Every row gives one point. Each copy is the shape, with its points in the same order, turned, moved and blurred by noise. Say if it was mirrored as well.
In the rows, zero is written as 128.

Shape:
[[152  83 108]
 [ 69 147 118]
 [121  75 107]
 [101 145 160]
 [153 141 137]
 [ 78 103 169]
 [156 105 129]]
Copy 1 (7 x 3):
[[126 153  82]
 [ 97 101 167]
 [ 97 144  89]
 [115 150 177]
 [157 155 137]
 [ 72 163 161]
 [139 162 107]]
Copy 1 is: mirrored
Copy 2:
[[118 148 176]
 [ 88 162  76]
 [ 95 137 165]
 [131 126  83]
 [162 153 129]
 [101  96 100]
 [137 141 162]]
Copy 2 is: mirrored
Copy 3:
[[146 102 106]
 [162 202 128]
 [172 111 107]
 [119 172 151]
 [ 98 139 112]
 [158 164 176]
 [124 119 109]]
Copy 3 is: mirrored

Shape (12 x 6):
[[125 146 167 167 130 148]
 [126  96  48 150 152 137]
 [157 191 163 138  99 150]
 [146 125 163 110 125 138]
 [161 124 155 118 139 134]
 [140 161  70 157 171 105]
 [124 103 147 113 165 147]
 [155 106 146 147 168 145]
 [158 101 120 118 135  89]
 [125 172 160 114 113 151]
 [ 64 135 123 174  66 143]
 [137  96  70 157 136 127]]
Copy 1:
[[135 122 134 186 140 153]
 [105  68  74 108 113 105]
 [171 159 115 175 101 186]
 [164 128 152 137 123 156]
 [176 126 133 138 138 144]
 [112 131  46 122 133 112]
 [130  99 150 118 158 149]
 [151  98 121 139 169 134]
 [169 114 121 113 116  90]
 [145 156 135 151 112 178]
 [ 85 115 142 194  64 136]
 [120  69  88 129 106 103]]
Copy 1 is: only turned
Copy 2:
[[125 159 178 176 125 132]
 [ 90  83  97 161 167 103]
 [170 192 143 173 109 162]
 [165 137 168 141 114 134]
 [174 129 163 149 132 123]
 [116 154  94 155 190 100]
 [136 106 174 126 148 126]
 [148 112 176 159 159 111]
 [170 110 126 132 130  77]
 [150 165 150 137 107 164]
 [ 66 148 132 175  56 138]
 [105  93 103 171 147  91]]
Copy 2 is: only turned

Shape, 12 rows:
[[131 164 131 153 146  83 111 135 176]
 [109 186 164 161  61 129 132 111  74]
 [173 106 147 119 158 111 156 170 139]
 [119  86 131 134 123  61 123 129 127]
 [141 182 153 121 134 136 144 119 137]
 [128 119  98 118 147 128 106 117 145]
 [ 88 135  94  79 135  67 104  99 174]
 [206 115 176 116 135 139 151 158  97]
 [146 103 154 149 135 133 186 148 166]
 [148 144 107 134 131  73 130  90 155]
 [178 121 138 121 114 124 141 160 172]
 [122 142  62  90 143  83 125 134 133]]
Copy 1, 12 rows:
[[139 174 100 125 137 132 101 110 204]
 [ 93 159 162 172 114 174  48 106 118]
 [169 162 147  99  90  98 137 141 155]
 [143 126  83 125 123  95 111 101 130]
 [113 178 173 143 124 129 104 121 183]
 [142 132 126 144 163 128 151 127 158]
 [ 87 144  76 131 182  93 142 116 176]
 [182 149 188 128  68  94 109 167 137]
 [147 152 149  99  70 130 155  97 163]
 [131 162  95 173 136 104 129 104 183]
 [146 145 132 121  80 130 142 158 183]
 [124 172  87 145 174 112 162 151 140]]
Copy 1 is: mirrored
Copy 2 (12 x 9):
[[139 151 203 160 135 128 164 130 141]
 [114 185 102 142  58 143 126 148  87]
 [144  67 166 109 141 124 178 141 114]
 [152 108 174 138  92  76 152  93 121]
 [125 149 150 113 130 171 146 139 121]
 [142 114 152 144 150 118 111 108 151]
 [123 157 183 126 139  87 134  59 183]
 [159  77 129  80 130 133 158 176  79]
 [138  63 171 124  93 162 169 142 140]
 [181 151 170 137 120 123 154 102 156]
 [144  94 164 113 127 120 164 173 155]
 [138 133 129 142 165  93 164  77 166]]
Copy 2 is: only turned
Copy 3 (12 x 9):
[[146 113  91 137 148 104 122 110 171]
 [116 174 142 176  76  86 112 163  97]
 [164 151 116  69 134 155 152 108 147]
 [143  96  85  87 115 101 153 114  98]
 [119 165 144 135 118 112 134 114 170]
 [ 97 108 120 106 150 135 126  87 128]
 [ 77  62 107  89 144  70 145 109 161]
 [166 207 138  70 103 151 133  99 123]
 [156 128 118 106  91 180 156 119 161]
 [104 126  69 115 118  99 138  92 155]
 [146 138 111  79 107 156 102 115 166]
 [ 69 114  91  79 170 109 146 130 139]]
Copy 3 is: only turned
